Each row of a before or after table is a point. One or more steps were done to the points. Then noise was added and the rows were shuffled. The steps act on columns, c1 being the first. Write out the steps. A step turns or swaps two columns, mirrors them in a line or flattens them onto one, adds a multiple of one to another, or multiplies or shifts one. Angles are multiples of 10 degrees, from the lower column toward the higher: turns from -170 to 170, lines from 10 to 170 but not 90. Use the fewest steps. Two steps may share a column if one is a turn and the other turns, adds or multiplies; they go together, in the order done. Otherwise the lowest column goes first.
In the rows, zero is written as 128.

Before, 13 rows:
[[ 91 104 143]
 [144 166 126]
 [146 164 157]
 [ 78  97  84]
 [126 143 125]
 [144 190 121]
 [145 137 130]
 [115  96 181]
 [154 122 122]
 [157 161 101]
 [167 141 136]
 [188  76 140]
 [138 179 120]]
After:
[[159 148  97]
 [101  66 129]
 [ 53 104 142]
 [180 129 135]
 [248  90 167]
 [164 121  82]
 [ 29 151 175]
 [186 168 113]
 [148 160  87]
 [124 137 116]
 [158 165  79]
 [162 132 120]
 [206 128 114]]
Steps: multiply c1 by 2; mirror c2 and c3 in the line at 150 degrees

Before:
[[130 114  97 163 139 166 161 131]
 [147 149 119  53  35 116 134 175]
 [134 102  88 160 183 138 179  94]
 [142 104  95 144 125 203 116 105]
 [127 143  78 160 117 188 160  96]
 [127 179  80 200 186 196 161 116]
 [181 132 125 144 100 153 153 150]
 [131  84 143 131 159 157 134 167]
 [152 149 101 130 166 234 199  98]
 [183 151 148 101  82 102  95 112]
 [209 136  74  72  76 135 104 165]
 [125 160 132  57 117  81  99 160]]
After:
[[ 77 101  91 160  76 142 127  95]
 [140 104  97 144 128 197 142 107]
 [154 148 147 101 175 100 187 111]
 [118 150 119  54 220 115 144 174]
 [ 98 115  95 168 113 171 124 130]
 [ 98 145  80 160 140 186 121  97]
 [ 97 181  80 195  70 191 120 116]
 [158 161 134  62 137  81 132 161]
 [ 92 135 126 142 154 154 176 149]
 [123  87 144 134  97 159 133 168]
 [140 138  77  72 181 137 213 166]
 [ 53 151 101 129  95 234 141  97]]
Steps: turn c1 and c7 by 100 degrees; multiply c5 by -1

Before (9 x 14):
[[125 142 131  83 124 152 197 182 123 141 159 118 143 127]
 [183 150 151 124 164 198 174 190 108 113 149 142 187 141]
 [135  74 156 188  82  73 183  99 179  92 127  65  94 113]
 [ 82 136  54 156 113 117 126  77  38 152 136 167 113 196]
 [ 68 121  53 192 147 127 175 131  78 158 122 161  88 185]
 [108 155 169 136 197 195 199 140  66 127 131 159 170 112]
 [103  46 114 152 111 110 148 104 205 111 168  71  94 124]
 [107 181 158 145 174 155 141 165 100 148 138 148 137 146]
 [121 154 143 163 142 158 196 145 134 124 198 148 141 118]]
After:
[[106  45 116 155 105 153 153 103 202 109 171 117  96 120]
 [147 182 155 140 169 151 147 161 100 155 141 199 141 146]
 [197 159 170 135 197 159 193 139  69 123 134 204 167 112]
 [ 78  66 155 189  86 110 184  98 173  88 133 119  93 116]
 [158 153 146 162 138 135 194 145 131 122 194 204 145 120]
 [156 143 133  88 122 142 200 184 126 141 158 170 141 121]
 [205 149 153 128 162  86 175 188 105 112 146 190 190 137]
 [112 123  57 186 149 187 178 132  82 163 124 215  82 191]
 [109 133  51 158 112 172 129  73  35 151 137 214 113 198]]
Steps: turn c1 and c6 by -80 degrees; shift c12 by 50

Before:
[[ 82 145 142  87 134  92 114 145 176 101 151 127 143 216 147  91 109 143
  136 139 108  93 128 185]
 [132 110 128  85 145 153 152 133 140 170 112 104 114 182 131 140 117 108
  122 138 147 130 114 142]
 [ 72 142 121  88 115 142 163 146  92 149 162 189 134 134  88 165 135 110
   93 127 163 127 124 104]
 [124 150 116  98 118 156 127 141  85 104 130 112 127 127 102  93 108 217
  111 121 127 107 127 129]
 [106 142 118  99 210 133 117 105 103 133 126 177 112 123 152 170 152 115
   97  99 101 122 107 103]
 [132 142 121 155 109 140 120 136  92 165 138 119 139 122 121 104 100 138
   93 122 157 123 121 146]
 [119 125 117 156 249 157 122 114  89 124 113 108 141 118 157  92 172 110
  125 143 102 113 123 118]
 [ 89 151 144 130 113 151 108 117  85 114 172 123 138 118 138 130 150 126
  193 141 128 101  98 152]
 [115 137 125 159 113 157 113 134  91 168 139 108  97 152 119  93  99 164
   98 116 122 123 104 106]]
After, 9 rows:
[[142 141 121 155 108 141 120 135 146 167 139 119 139 122 121 104 112 138
  161 123 157 121 160 146]
 [154 137 126 159 113 157 113 134 132 168 139 107  96 152 118  93 103 164
  147 116 123 122 171 105]
 [165 145 142  87 135  92 114 145  97 101 150 126 142 216 148  92  88 144
   98 140 107  94  91 185]
 [140 151 116  98 118 155 126 141 154 104 130 112 127 128 101  93 127 217
  141 121 127 108 160 129]
 [138 124 116 157 249 155 122 115 150 123 111 109 140 117 156  91 186 110
  126 143 102 113 161 118]
 [194 141 121  89 115 141 163 146 148 148 162 189 134 135  89 165 148 109
  129 126 162 126 158 104]
 [129 152 144 130 113 150 109 119 132 113 172 123 138 118 137 130 152 127
   52 142 130 101 180 152]
 [162 141 118  99 210 132 116 106 128 132 128 176 113 122 152 169 153 115
  144  99 102 121 160 103]
 [127 112 128  86 144 153 150 134 110 171 111 105 113 182 130 138 104 108
  137 139 147 130 128 142]]
Steps: turn c1 and c19 by 150 degrees; turn c9 and c23 by -130 degrees; add 0.7 times c9 to c17
